Each row of a before or after table is a point. The points were changed in one or more steps. Then noise was added and the rows were shuffled. The steps act on columns, c1 being the first. Write out the steps. A step turns or swaps two columns, mirrors them in a line or flattens them onto one, adds a multiple of one to another, or multiplies or shifts one. Angles are multiples of 10 degrees, from the lower column toward the higher: turns from -170 to 170, lines from 10 to 170 but not 90. Use the fewest steps. Two steps may share a column if one is a turn and the other turns, adds or multiplies; they go together, in the order done. Otherwise the lowest column goes first.

Before (10 x 3):
[[-0.09  0.07 -0.16]
 [-0.06  0.16  0.27]
 [-0.06 -0.23  0.40]
 [ 0.03  0.48  0.25]
 [ 0.55 -0.25  0.06]
 [ 0.08 -0.23 -0.13]
 [ 0.01  0.13 -0.46]
 [-0.22  0.54 -0.09]
 [-0.10 -0.45  0.29]
 [ 0.22  0.14 -0.24]]
After:
[[ 0.40 -0.23 -0.05]
 [-0.12 -0.25  0.08]
 [-0.17  0.08 -0.09]
 [ 0.29 -0.44 -0.09]
 [ 0.25  0.47  0.03]
 [-0.46  0.12  0.00]
 [-0.08  0.55 -0.22]
 [-0.26  0.14  0.22]
 [ 0.27  0.17 -0.06]
 [ 0.05 -0.26  0.54]]
Steps: swap c1 and c3

Before:
[[-0.03  0.40  0.38  0.51]
 [-0.16  0.28 -0.16  0.11]
 [-0.16  0.20 -0.20 -0.41]
 [ 0.13  0.34  0.26 -0.34]
 [-0.08 -0.17 -0.16  0.59]
 [-0.43 -0.28 -0.06 -0.23]
 [-0.26 -0.11  0.15 -0.07]
 [ 0.02 -0.32  0.17 -0.01]]
After (8 x 4):
[[-0.27 -0.28  0.14 -0.08]
 [ 0.02 -0.53  0.16 -0.01]
 [-0.07 -0.38 -0.16  0.59]
 [ 0.12  0.14  0.26 -0.33]
 [-0.17  0.02 -0.19 -0.42]
 [-0.16  0.07 -0.15  0.11]
 [-0.43 -0.48 -0.07 -0.24]
 [-0.02  0.21  0.37  0.50]]
Steps: shift c2 by -0.20

Before:
[[ 0.01 -0.31 -0.32  0.10 -0.33  0.08  0.08 -0.25]
 [-0.35  0.05 -0.55 -0.03 -0.07  0.10  0.03 -0.34]
 [ 0.14  0.24 -0.25  0.45  0.01  0.05  0.18  0.13]
 [-0.47 -0.04 -0.04  0.15  0.00 -0.05 -0.16 -0.27]
 [ 0.08  0.05 -0.22 -0.06  0.00  0.02 -0.24 -0.13]
 [ 0.24 -0.05 -0.34  0.19 -0.44  0.30 -0.13  0.43]
 [-0.06  0.74  0.45  0.45  0.07  0.32  0.27 -0.14]
 [-0.46 -0.23  0.21 -0.53  0.42  0.09 -0.01 -0.10]
 [ 0.03  0.34  0.03  0.21 -0.37 -0.08  0.16  0.12]]
After, 9 rows:
[[ 0.43  0.75  0.48  0.41  0.24  0.33  0.14 -0.14]
 [-0.62 -0.23  0.21 -0.55  0.25  0.10 -0.33 -0.13]
 [ 0.19 -0.04 -0.32  0.18 -0.36  0.31  0.27  0.45]
 [ 0.25  0.32  0.08  0.20 -0.13 -0.08  0.37  0.11]
 [ 0.30  0.24 -0.27  0.45  0.15  0.06  0.09  0.13]
 [ 0.12  0.04 -0.22 -0.06 -0.19  0.01 -0.13 -0.11]
 [-0.51 -0.01 -0.04  0.13 -0.10 -0.05 -0.09 -0.26]
 [-0.17 -0.29 -0.34  0.13 -0.16  0.10  0.32 -0.27]
 [-0.32  0.10 -0.55 -0.04 -0.02  0.11  0.08 -0.34]]
Steps: add 0.7 times c2 to c1; turn c5 and c7 by -50 degrees

Before (12 x 9):
[[-0.04 -0.05 -0.22 -0.26 -0.07  0.37  0.29  0.10  0.02]
 [ 0.01 -0.32  0.37 -0.24 -0.06  0.08 -0.09  0.23  0.00]
 [-0.31 -0.19 -0.04  0.67 -0.14  0.35 -0.16  0.20 -0.02]
 [-0.03  0.11 -0.65 -0.08 -0.23  0.08  0.32  0.32 -0.05]
 [-0.04 -0.10 -0.92  0.22  0.32 -0.29  0.12  0.04  0.32]
 [ 0.10 -0.30 -0.54 -0.21 -0.21 -0.06 -0.56 -0.06 -0.08]
 [ 0.13 -0.23  0.18  0.30  0.63  0.16  0.55  0.13 -0.07]
 [ 0.03  0.28 -0.07 -0.04  0.00 -0.31  0.40 -0.13  0.27]
 [ 0.02  0.43  0.07  0.21 -0.10  0.31  0.10  0.09  0.45]
 [-0.46 -0.28  0.21 -0.23 -0.07  0.21  0.41 -0.06  0.11]
 [ 0.05 -0.03  0.21  0.17 -0.08  0.38  0.46 -0.07  0.01]
 [-0.37  0.16  0.26 -0.26  0.26  0.01  0.34 -0.15 -0.04]]
After (12 x 9):
[[ 0.04  0.21 -0.08 -0.02  0.01 -0.31  0.47 -0.14  0.29]
 [-0.04 -0.07 -0.75  0.22  0.62 -0.28  0.23  0.04  0.31]
 [-0.04 -0.04 -0.24 -0.26  0.02  0.37  0.31  0.09  0.00]
 [-0.47 -0.20  0.19 -0.23 -0.12  0.21  0.43 -0.06  0.13]
 [-0.01 -0.24  0.32 -0.22 -0.18  0.09 -0.10  0.22 -0.01]
 [ 0.00  0.30  0.03  0.21 -0.12  0.31  0.23  0.06  0.45]
 [-0.30 -0.13 -0.09  0.66 -0.09  0.35 -0.17  0.19 -0.01]
 [ 0.13 -0.16  0.39  0.30  0.53  0.16  0.53  0.13 -0.06]
 [-0.36  0.11  0.34 -0.25  0.17  0.02  0.32 -0.14 -0.04]
 [ 0.10 -0.21 -0.59 -0.22 -0.02 -0.05 -0.58 -0.07 -0.07]
 [-0.03  0.08 -0.69 -0.06  0.02  0.09  0.31  0.32 -0.03]
 [ 0.05 -0.04  0.16  0.15 -0.14  0.38  0.49 -0.05  0.02]]
Steps: multiply c2 by 0.7; turn c3 and c5 by -20 degrees; add 0.3 times c9 to c7

Before (12 x 11):
[[-0.33 -0.04  0.17  0.17 -0.30 -0.43  0.19  0.34 -0.07  0.08 -0.18]
 [-0.29 -0.21 -0.08 -0.04  0.47 -0.21 -0.17  0.27  0.50 -0.47  0.18]
 [-0.07 -0.26 -0.15  0.32 -0.05 -0.21 -0.39  0.34 -0.12 -0.37  0.05]
 [-0.33 -0.09 -0.14  0.08 -0.11 -0.22  0.18 -0.14 -0.11  0.51  0.03]
 [-0.31  0.33  0.17  0.42 -0.30 -0.19 -0.20  0.75 -0.02  0.03  0.25]
 [-0.05  0.41 -0.25  0.18  0.03 -0.18  0.10  0.23  0.14  0.03 -0.07]
 [ 0.14 -0.11  0.02  0.23 -0.01  0.36  0.00 -0.27 -0.07 -0.35  0.11]
 [-0.40 -0.10  0.13  0.51  0.07  0.18 -0.48  0.06 -0.39 -0.68 -0.06]
 [ 0.19  0.65  0.14 -0.23 -0.06 -0.04 -0.05  0.40  0.06  0.54 -0.13]
 [-0.04 -0.18  0.05  0.74  0.21  0.33 -0.03  0.36  0.01 -0.07 -0.11]
 [ 0.20  0.22  0.05  0.22 -0.06 -0.13 -0.40 -0.24  0.45 -0.03 -0.10]
 [-0.41 -0.11 -0.11  0.22 -0.32  0.24 -0.17  0.25 -0.12 -0.18 -0.15]]
After, 12 rows:
[[-0.42 -0.11 -0.12  0.23 -0.10  0.23 -0.15  0.23 -0.29 -0.18 -0.13]
 [ 0.17  0.64  0.15 -0.26 -0.01 -0.01 -0.05  0.39 -0.21  0.52 -0.12]
 [-0.04 -0.17  0.07  0.73  0.09  0.33 -0.04  0.37 -0.25 -0.08 -0.07]
 [-0.35  0.29  0.18  0.40 -0.11 -0.18 -0.23  0.78 -0.55  0.01  0.22]
 [-0.27 -0.24 -0.09 -0.08  0.18 -0.22 -0.17  0.29  0.35 -0.48  0.17]
 [-0.41 -0.11  0.16  0.52  0.02  0.19 -0.46  0.04 -0.43 -0.66 -0.05]
 [-0.03 -0.24 -0.15  0.29 -0.02 -0.20 -0.40  0.35 -0.34 -0.39  0.05]
 [-0.35 -0.09 -0.11  0.10 -0.05 -0.23  0.21 -0.15 -0.01  0.48  0.05]
 [-0.32 -0.07  0.19  0.16 -0.10 -0.44  0.19  0.34 -0.30  0.08 -0.19]
 [ 0.14 -0.10  0.00  0.23 -0.02  0.35  0.02 -0.27  0.13 -0.38  0.10]
 [-0.05  0.40 -0.25  0.19  0.01 -0.18  0.08  0.20  0.04  0.04 -0.04]
 [ 0.18  0.24  0.05  0.22 -0.03 -0.13 -0.42 -0.25  0.62  0.00 -0.11]]
Steps: multiply c5 by 0.4; add -0.7 times c8 to c9

Before (12 x 14):
[[ 0.26  0.12 -0.20 -0.09  0.04 -0.15 -0.37  0.02 -0.06  0.23  0.14  0.62
  -0.13  0.23]
 [ 0.10  0.04  0.17  0.09 -0.51  0.32  0.45 -0.11  0.36 -0.22 -0.31  0.03
   0.10 -0.38]
 [-0.03 -0.01  0.05  0.55 -0.22 -0.42  0.03  0.33 -0.28 -0.38  0.00 -0.02
   0.27 -0.46]
 [ 0.01 -0.03  0.07 -0.16 -0.56  0.49  0.36  0.06 -0.10 -0.06 -0.24 -0.35
  -0.15 -0.09]
 [ 0.19  0.07 -0.12 -0.01 -0.15  0.55  0.30  0.26  0.25 -0.04 -0.41 -0.34
   0.24 -0.25]
 [-0.16  0.44  0.12  0.37 -0.29  0.10  0.09  0.26  0.09  0.06 -0.05 -0.05
  -0.07 -0.34]
 [-0.11 -0.22  0.38  0.23 -0.05 -0.02  0.07  0.45  0.01 -0.02  0.04  0.14
   0.02 -0.45]
 [ 0.35  0.36  0.25 -0.24  0.15 -0.25 -0.55 -0.01 -0.22  0.07 -0.17  0.41
  -0.18 -0.12]
 [-0.10 -0.10 -0.01  0.16 -0.22  0.54  0.17 -0.09  0.26 -0.12 -0.69 -0.22
  -0.25  0.01]
 [ 0.07  0.39  0.15 -0.29  0.18 -0.20 -0.39  0.24  0.01 -0.31  0.10  0.51
  -0.12  0.31]
 [ 0.10  0.05  0.32  0.33 -0.29 -0.61  0.12  0.50  0.12  0.03 -0.12 -0.08
   0.11 -0.18]
 [-0.15  0.32  0.10 -0.49  0.08 -0.15 -0.69 -0.14 -0.10  0.22 -0.09  0.58
   0.21  0.33]]
After, 12 rows:
[[ 0.28  0.08 -0.17 -0.24  0.03 -0.16  0.44  0.05 -0.04  0.07  0.09 -0.14
   0.64 -0.06]
 [ 0.02 -0.15  0.07 -0.06 -0.57  0.49 -0.29  0.08 -0.11 -0.16 -0.07 -0.17
  -0.33  0.13]
 [ 0.36 -0.06  0.23 -0.20  0.15 -0.24  0.43 -0.01 -0.21 -0.16 -0.26 -0.16
   0.39 -0.53]
 [ 0.11 -0.09  0.30  0.21 -0.30 -0.57 -0.19  0.51  0.14  0.27 -0.29  0.12
  -0.09 -0.09]
 [-0.16 -0.45  0.12  0.19 -0.28  0.08 -0.10  0.24  0.08  0.31  0.00 -0.11
  -0.05 -0.36]
 [-0.14  0.16  0.37  0.19 -0.05 -0.02 -0.44  0.44 -0.01  0.15  0.02  0.03
   0.13 -0.24]
 [-0.16  0.07  0.10 -0.46  0.07 -0.16  0.80 -0.14 -0.08 -0.21 -0.14  0.22
   0.58 -0.23]
 [ 0.09 -0.14  0.17  0.02  0.20 -0.18  0.60  0.23  0.01 -0.44  0.05 -0.13
   0.51 -0.10]
 [ 0.09 -0.25  0.18  0.21 -0.50  0.34 -0.55 -0.10  0.37 -0.06 -0.20  0.10
   0.01 -0.03]
 [-0.11  0.01 -0.02  0.20 -0.22  0.52 -0.14 -0.10  0.29  0.07 -0.54 -0.25
  -0.23  0.14]
 [ 0.19 -0.23 -0.12  0.06 -0.16  0.56 -0.34  0.26  0.26 -0.03 -0.25  0.24
  -0.35 -0.05]
 [-0.02 -0.01  0.03  0.68 -0.21 -0.41 -0.32  0.33 -0.31  0.19 -0.13  0.27
   0.00 -0.34]]
Steps: turn c2 and c7 by 150 degrees; turn c7 and c14 by -40 degrees; turn c4 and c10 by 50 degrees; add 0.3 times c6 to c11; swap c12 and c13

Before (8 x 18):
[[ 0.05 -0.08  0.58  0.13  0.15  0.53 -0.20 -0.04 -0.16 -0.11  0.46  0.01
   0.13  0.23  0.07  0.28  0.21  0.04]
 [ 0.51 -0.15 -0.31  0.16 -0.04 -0.12  0.10  0.11  0.17  0.29  0.03  0.15
  -0.12 -0.07 -0.10  0.23  0.24  0.09]
 [-0.12 -0.13  0.08 -0.13  0.40 -0.10 -0.06  0.05 -0.27 -0.12  0.04 -0.04
  -0.12  0.44  0.13  0.21 -0.11  0.11]
 [ 0.00 -0.04 -0.32  0.04  0.09  0.80 -0.05 -0.08 -0.16  0.55 -0.09  0.36
  -0.04 -0.11  0.05  0.29  0.21 -0.08]
 [-0.04 -0.22 -0.26 -0.27  0.12 -0.14  0.26  0.21 -0.24 -0.23  0.38 -0.01
   0.01 -0.13  0.19 -0.32 -0.12  0.10]
 [ 0.01  0.01  0.07 -0.16  0.27 -0.13  0.09  0.30 -0.03 -0.21 -0.03  0.17
  -0.04 -0.01 -0.09 -0.09  0.11 -0.12]
 [-0.14  0.01 -0.36 -0.13  0.41 -0.03 -0.22  0.29 -0.32  0.31  0.34 -0.09
   0.10  0.00 -0.03 -0.25  0.08  0.12]
 [-0.15 -0.06 -0.30 -0.28 -0.01 -0.09 -0.17 -0.54  0.28 -0.24 -0.10 -0.15
  -0.09  0.14  0.10  0.14  0.25  0.08]]
After:
[[ 0.11  0.11 -0.35 -0.13 -0.25 -0.84 -0.23  0.29 -0.31  0.32  0.33 -0.01
   0.11  0.00 -0.13 -0.75  0.06  0.10]
 [-0.14 -0.02 -0.26 -0.27 -0.18 -0.08  0.27  0.21 -0.25 -0.23  0.36 -0.21
   0.02 -0.14 -0.22 -0.95 -0.11  0.09]
 [-0.17 -0.16 -0.30  0.16 -0.09  0.25  0.10  0.10  0.18  0.28  0.03 -0.12
  -0.13 -0.07  0.43  0.68  0.25  0.09]
 [ 0.07 -0.17  0.08 -0.16 -0.24 -0.40  0.07  0.30 -0.03 -0.20 -0.03  0.05
  -0.04 -0.03  0.03 -0.29  0.10 -0.12]
 [-0.08 -0.04  0.57  0.13  0.39 -0.98 -0.18 -0.04 -0.16 -0.12  0.46 -0.09
   0.12  0.24  0.17  0.84  0.21  0.05]
 [-0.05 -0.36 -0.33  0.04  0.69 -1.18 -0.05 -0.09 -0.15  0.55 -0.10  0.03
  -0.03 -0.11 -0.09  0.89  0.20 -0.09]
 [-0.01  0.15 -0.32 -0.29 -0.10  0.15 -0.15 -0.54  0.27 -0.24 -0.12 -0.09
  -0.09  0.14 -0.08  0.41  0.25  0.09]
 [-0.06  0.02  0.10 -0.12 -0.29 -0.74 -0.06  0.04 -0.26 -0.13  0.03 -0.14
  -0.13  0.43  0.14  0.64 -0.12  0.11]]
Steps: turn c1 and c15 by 120 degrees; add 0.7 times c14 to c15; turn c2 and c12 by 80 degrees; turn c5 and c6 by -120 degrees; multiply c6 by 2.5; multiply c16 by 3

Before:
[[ 0.05 -0.32  0.04 -0.16 -0.05  0.15 -0.26 -0.22 -0.07 -0.39 -0.53 -0.08
  -0.57 -0.23  0.28 -0.02 -0.14  0.07  0.18  0.20  0.05 -0.17 -0.02 -0.03]
 [ 0.43 -0.05  0.67  0.01  0.08  0.11 -0.09  0.08  0.40  0.54  0.25 -0.13
  -0.57 -0.13  0.15  0.43 -0.28  0.16  0.31  0.25 -0.17  0.14  0.02 -0.08]
 [-0.01 -0.22 -0.36  0.64 -0.13 -0.11  0.20  0.33 -0.27  0.31 -0.23  0.29
  -0.14  0.32  0.10 -0.07 -0.42  0.20 -0.58 -0.31  0.36  0.03 -0.09  0.15]
 [-0.05  0.18  0.05 -0.30  0.00 -0.22  0.20 -0.34 -0.06 -0.13  0.11 -0.25
  -0.71  0.50  0.00  0.13 -0.09 -0.11 -0.14  0.24 -0.01  0.10 -0.44 -0.64]
 [ 0.45 -0.18  0.17 -0.50 -0.15 -0.02  0.05 -0.30  0.27 -0.27  0.14  0.02
  -0.37 -0.10 -0.07  0.16  0.07 -0.22  0.09  0.10 -0.20 -0.30 -0.29  0.13]
 [-0.02  0.23 -0.25  0.54 -0.28 -0.06 -0.06 -0.02 -0.50 -0.02 -0.03 -0.02
  -0.11 -0.10  0.11  0.04 -0.05 -0.13 -0.21  0.00  0.01  0.19 -0.14  0.37]
 [ 0.19 -0.17 -0.06 -0.44  0.06  0.01 -0.48 -0.17  0.05  0.22 -0.10 -0.35
  -0.45 -0.22 -0.07  0.01 -0.02 -0.31 -0.07  0.24  0.01 -0.20 -0.37 -0.38]
 [-0.04  0.03 -0.26  0.38 -0.01 -0.25 -0.04 -0.33 -0.17  0.15 -0.09  0.12
   0.19 -0.01 -0.05  0.35 -0.38  0.47 -0.29  0.04  0.05  0.01 -0.14  0.17]
 [-0.20  0.12 -0.15  0.56 -0.10  0.14  0.51  0.18 -0.40  0.14 -0.25  0.41
   0.14 -0.14 -0.19  0.02 -0.37  0.17 -0.38 -0.05 -0.08  0.08 -0.36 -0.18]
 [ 0.61 -0.49  0.16 -0.21 -0.10  0.15 -0.26  0.06  0.21  0.28  0.48 -0.45
  -0.64 -0.41  0.27 -0.17 -0.05  0.60  0.40  0.35 -0.33 -0.24  0.15 -0.17]
 [-0.47 -0.04 -0.12  0.52  0.19  0.14  0.48  0.20 -0.11  0.47 -0.50 -0.14
   0.06  0.29 -0.04 -0.31 -0.02  0.36 -0.45 -0.26 -0.13  0.05  0.13  0.24]
 [-0.56 -0.32 -0.17  0.47 -0.35 -0.10  0.26  0.21 -0.26  0.22 -0.12  0.01
   0.11 -0.03  0.22  0.17 -0.45  0.04 -0.49 -0.04 -0.16 -0.10  0.08  0.16]
 [-0.24 -0.04 -0.14  0.54 -0.12  0.22  0.03 -0.01 -0.35 -0.04 -0.43  0.00
   0.05  0.44 -0.31 -0.36 -0.59 -0.05 -0.40  0.00 -0.19 -0.28  0.14  0.13]]
After (13 x 24):
[[-0.08  0.26  0.02 -0.29  0.04 -0.24 -0.12 -0.14 -0.07 -0.10 -0.15 -0.26
  -0.72  0.49  0.02  0.20 -0.16 -0.19  0.03  0.33 -0.02  0.07 -0.41 -0.57]
 [-0.22 -0.06 -0.20  0.57 -0.13  0.23 -0.04 -0.01 -0.31 -0.03  0.55  0.02
   0.03  0.43 -0.32 -0.10 -0.54 -0.04  0.47 -0.07 -0.21 -0.29  0.09  0.18]
 [ 0.06 -0.34  0.07 -0.15 -0.03  0.17  0.42 -0.05 -0.10 -0.36  0.50 -0.05
  -0.58 -0.26  0.28  0.12  0.15  0.13  0.20  0.24  0.09 -0.12  0.02 -0.07]
 [ 0.42 -0.03  0.69 -0.01  0.10  0.07  0.20 -0.10  0.37  0.51 -0.38 -0.12
  -0.57 -0.22  0.17  0.21  0.15  0.15  0.34  0.20 -0.21  0.14  0.01 -0.08]
 [-0.02  0.22 -0.25  0.49 -0.30 -0.06  0.06 -0.03 -0.52 -0.07  0.06  0.06
  -0.10 -0.13  0.19  0.03 -0.21 -0.17 -0.09  0.07  0.01  0.19 -0.10  0.40]
 [-0.45 -0.03 -0.08  0.51  0.23  0.15 -0.42  0.09 -0.16  0.52  0.54 -0.15
   0.09  0.27 -0.07  0.23 -0.39  0.37 -0.14 -0.30 -0.13  0.10  0.14  0.27]
 [-0.18  0.14 -0.15  0.55 -0.10  0.10 -0.31  0.11 -0.46  0.12  0.20  0.47
   0.13 -0.14 -0.18  0.39 -0.49  0.20  0.26 -0.07 -0.10  0.10 -0.31 -0.15]
 [-0.03 -0.19 -0.38  0.62 -0.16 -0.14 -0.15  0.14 -0.30  0.29  0.17  0.30
  -0.10  0.39  0.08  0.18 -0.67  0.21  0.16 -0.35  0.43  0.06 -0.10  0.21]
 [-0.03  0.06 -0.26  0.42 -0.09 -0.30  0.18 -0.04 -0.18  0.20 -0.07  0.13
   0.20  0.01 -0.02  0.26 -0.39  0.44  0.30  0.16  0.06 -0.01 -0.14  0.18]
 [-0.55 -0.27 -0.17  0.41 -0.34 -0.16 -0.15 -0.03 -0.31  0.19  0.04 -0.01
   0.07 -0.05  0.20  0.28 -0.64  0.08  0.24 -0.05 -0.19 -0.11  0.07  0.15]
 [ 0.49 -0.13  0.23 -0.46 -0.18  0.01  0.03 -0.06  0.31 -0.26 -0.18 -0.01
  -0.37 -0.02 -0.07  0.06  0.13 -0.22 -0.02  0.20 -0.20 -0.28 -0.29  0.14]
 [ 0.13 -0.24 -0.06 -0.42  0.04  0.04  0.47 -0.11  0.05  0.24  0.06 -0.41
  -0.43 -0.22 -0.10 -0.20 -0.11 -0.33 -0.04  0.29  0.03 -0.15 -0.39 -0.43]
 [ 0.64 -0.47  0.19 -0.22 -0.08  0.11  0.06 -0.10  0.23  0.28 -0.33 -0.47
  -0.64 -0.45  0.23 -0.48  0.34  0.61  0.15  0.31 -0.38 -0.24  0.13 -0.19]]
Steps: turn c11 and c16 by 150 degrees; turn c7 and c16 by 150 degrees; flatten c8 and c20 onto the line at 110 degrees; turn c17 and c19 by -70 degrees
